Each row of a before or after table is a point. One or more steps were done to the points. Then noise was added and the rows were shuffled. The steps act on how far a point lies along the listed directions, d1 being the first. What was done? A step turns or swaps two directions, mirrors them in a line or flattens them onto one, adds a multiple of one to another, or multiplies one. Angles are multiples of 10 degrees, from the lower direction toward the higher: turns from -170 to 170, lines from 10 to 170 but not 90. Use the fewest steps. Two steps may share a direction if one is a turn and the other turns, adds or multiplies; they go together, in the order done. Otherwise the lowest direction goes first.

Directions:
(1): [ 60 -17]
(2): [-17 -60]
Before (10 x 2):
[[-86 -21]
 [ 12  -1]
 [  9  -5]
 [ 50  23]
 [-10 -60]
 [ 13  25]
 [-64 -28]
 [ -4 -11]
 [ 24  26]
 [ 37 -41]]
After:
[[ 18  39]
 [-21 -94]
 [ 56  43]
 [ 29  44]
 [ -6 -17]
 [-71 -54]
 [ 12   0]
 [ 33 -58]
 [  9  -6]
 [-92 -45]]
Steps: multiply d2 by 1.6

Directions:
(1): [ 57  26  36 -45 -38  53]
(2): [ 16   3 -39 -14 -77 -60]
(3): [-69 -28 -11 -70 -16  25]
(4): [ -5  59 -78   7   7  42]
(5): [-55  66  49  24 -31  -9]
Before, 14 rows:
[[ 34  18  21   9  -5   0]
 [-13  -2   4  12  21  11]
 [ 21  24  36  25  17  10]
 [ 20   0   2   6  18   5]
 [ 52  -6   2  -1  -8  -9]
 [-15 -54   2   1  17 -56]
 [-53 -12   1  15  -1 -28]
 [ 18  21  11  25 -11 -23]
 [  4  -2  32   4  11   0]
 [-13 -22  -6  -4  12  13]
 [ -2  -2  -5  13  16  15]
 [ 28  -6  19   5  30  -5]
 [ 44 -12  26  57  34 -50]
 [-31   4  22  14  16  -4]]
After:
[[ 97   3  20   4  10  11]
 [-14 -18  14  -9   2  15]
 [ 11   1  19   9  13  -4]
 [ 35  22 -15  15  -7  -5]
 [ 29 -13   9  22   0 -36]
 [ -2   3  12  -2  11  25]
 [ -2   2  19   8   4  15]
 [ 40 -35   4 -59 -14  11]
 [ 25  17  -4  31  34  12]
 [  4   3 -19 -41 -21  38]
 [ 24   8  -9  30  16 -14]
 [ 15  -6 -11   5  26  10]
 [ 29  -6  18   5  30  -3]
 [  4   9 -12 -14  14  35]]
Steps: mirror d1 and d3 in the line at 100 degrees; swap d4 and d5

Directions:
(1): [ 39 -60  87 -15  12  17 -62   9 -25 -20 -52]
(2): [-70 -74 -12  73 -59 -11 -20  26 -17  13   7]
(3): [ 39  15 -31  -4 -26  32 -50  80  66  56 -14]
Before:
[[ 25  19 -11  -3 -11  15 -16  15  10  14 -10]
 [-38 -18  19   3  -2 -11   7 -23 -24 -22   7]
 [-50 -95  -8  71 -54 -15 -19  22 -22  27   2]
 [  6  31  -6 -19  16  -5  17  -6   5  -5  15]
 [ 18  21 -11 -29  21   8   6 -12   1  -7 -13]
 [ 36   9  20 -18  34   9  -9 -25  -4 -25 -10]
 [ 16   9  -7  -3  -1   7 -13  24  23  25 -13]
 [ 12   2   6  -1   6   3 -21  12  16   0 -18]]
After, 8 rows:
[[ 10   0   9   0   6   5 -23  16  14  -2 -17]
 [ 25  15 -13  -2 -14  15 -17  15   8  14  -8]
 [-29 -74  -4  48 -36 -12 -13  13 -15  23   1]
 [-32 -15  20  -1   3  -9   6 -23 -22 -22   7]
 [ 30   1  17  -5  27   8 -12 -21  -9 -24 -13]
 [  0  26  -5 -11  10  -8  16  -3   2  -2  13]
 [ 15   8  -7  -2  -3   4 -13  23  23  25 -12]
 [ 13  15 -11 -23  15   6   2  -8   0  -7 -12]]
Steps: multiply d2 by 0.7
